Rows are points. Before rounding, the points of a table are all equally far from one centre. They may lie mostly on one side of it. Write the centre, to within rounding.
(in the rows, 128 means zero)

Points:
[[ 98  89 176]
 [168  99 199]
 [170 105 200]
 [ 99  79 141]
 [156  66 159]
 [176  81 121]
 [103  80 129]
 [ 78 139 149]
 [122  84 191]]
Centre: [141 128 148]

Points, 15 rows:
[[109  93 195 162 124 114 127  77]
 [ 92 154 183 141  77 196 168 119]
 [101 139 206 199  98 139 150  88]
 [143 128 199 178 133 142 189 114]
 [117 159 145 189 105 191 164  87]
 [166 103 178 185 104 151 182 100]
 [147 189 175 184  90 140 166 113]
 [129 144 192 182 110 155 201 145]
 [132 123 189 140  93  80 176 138]
 [110 162 204 191  63 121 154 138]
 [112 103 184 176 135 173 184 102]
 [115 173 175 146  91 130 190  99]
 [ 88 120 227 159 111 118 146 142]
 [159 161 200 172 100 148 182 134]
 [143 161 202 177  98 162 183 135]]
Centre: [120 125 151 157 102 143 132 134]

Points:
[[162  79 109 175 109 190 148 169 154 200 182 108]
 [153  98 114 184 121 174 184 110 136 160 192  88]
 [176 100 169 168 118 178 181 182 126 195 139 144]
 [183 148 143 170 161 166 208 136 117 186 128 109]
 [186  94 125 125 149 230 149 168  76 176 135 121]
 [108 104 142 159 139 187 151 130 102 203 144  63]
 [158 123 158 156 141 212 131 160  59 190 129 105]
 [159 148 141 127 146 175 145 185 104 202 128  60]
 [202 123 134 163 159 174 177 163  98 200 112 143]
 [121 169 144 107 185 152 121 127  95 183 104 120]
 [174 101  62 159 140 222 173 137 148 205 129 149]
 [171  90 160 174 100 179 159 141  86 183 164 112]
 [158 143  76 105 121 209 185 153 132 199 152  76]
 [167 130 123 210 112 201 162 140 100 207 155 115]
 [179 113 114 101 168 161 163 172  87 179 167 138]
 [159 105  81 101 169 181 167 123  72 122 167 137]
 [169 125 120 167 139 189 172 130  90 207 179 111]]
Centre: [136 133 107 146 121 176 140 149 131 138 121 128]

Points (25 x 20):
[[ 68 151 170 115 154 140  87  77 112  57 166  93  74 187 153 111 163 128
  166 103]
 [110 139 177 149 114 126 108  87  93  43 214 150  42 180 134 117 161  74
  144  88]
 [127 173 193 105 149 132 105  87 108  53 203 167  65 180 157 122 154 119
  149  70]
 [141 138 180 103 124 167  92 118 103  60 173 113  71 182 145  99 140  73
  168  77]
 [150 179 170 113 138 130  95 101 111  10 180 136  88 170 133 121 156  89
  176  99]
 [117 177 206 127 120 170 108  92 110  45 161 139 112 165 156  95 171  94
  178 108]
 [ 98 133 171 116 123 179 127 120 108 102 204 137  75 199 184 110 156 136
  164 130]
 [ 99 132 171  90 133 142 148  96  67  80 136 122 100 153 141 133 142 125
  147 115]
 [ 63 143 135 149  90 145 110  83 106  58 183 151  54 196 171  88 161 110
  178  84]
 [140 138 146 146 147 121  62  83 124  38 196 127  68 174 161 116 174  89
  161 111]
 [ 98 137 197 154 145 159 110  74 117  64 206 131  52 170 137 124 151  98
  195 107]
 [118 165 171 155 157 113  97  93  93  46 197 164  39 166 156 121 159 126
  174 118]
 [ 97 166 167 132 130 128 121  89  92  26 212 123  72 165 110  89 150 131
  141  75]
 [115 121 192 132 135 118 118  79  90  33 179 128  86 192 125 112 143  94
  178 118]
 [ 81 188 188 166 160 128 104 112  94  54 182 121  96 177 145  96 131  88
  160 100]
 [118 160 177 136 126 142  97  90 156  61 197 162  41 166 165 109 161 114
  222 100]
 [108 133 162 106 147 141 128  80  91  34 191 115  76 168 163  93 138 109
  186  94]
 [143 167 155 120 139 139  95 130  76  64 185 147  59 160 136  76 165 113
  186  65]
 [112 142 207 130 143 130 125  87 132  52 207 107  81 188 132 134 149 153
  143 107]
 [112 153 194 113 153 144  96 113 119  45 208 146  74 167 161 166 133  95
  158  88]
 [131 145 176 106 153 153  82 122  87  58 188 139  48 152 130 124 131  90
  143  97]
 [140 132 185  91 114 165  85  97  85  73 174 134  67 189 146 141 146 121
  166 122]
 [109 156 179 100 132 120 100 113  91  32 205 161  67 192 125 135 163 142
  180 111]
 [146 152 164 117 146 158  86 109  89  47 186 137  57 165 164 100 153 137
  184 116]
 [112 161 160  86 136 135  97 107  92  54 193 157  50 158 153 151 144 129
  213 102]]
Centre: [110 157 149 132 107 121 113 113 126  89 179 135  89 157 138 122 149 114
 164 103]
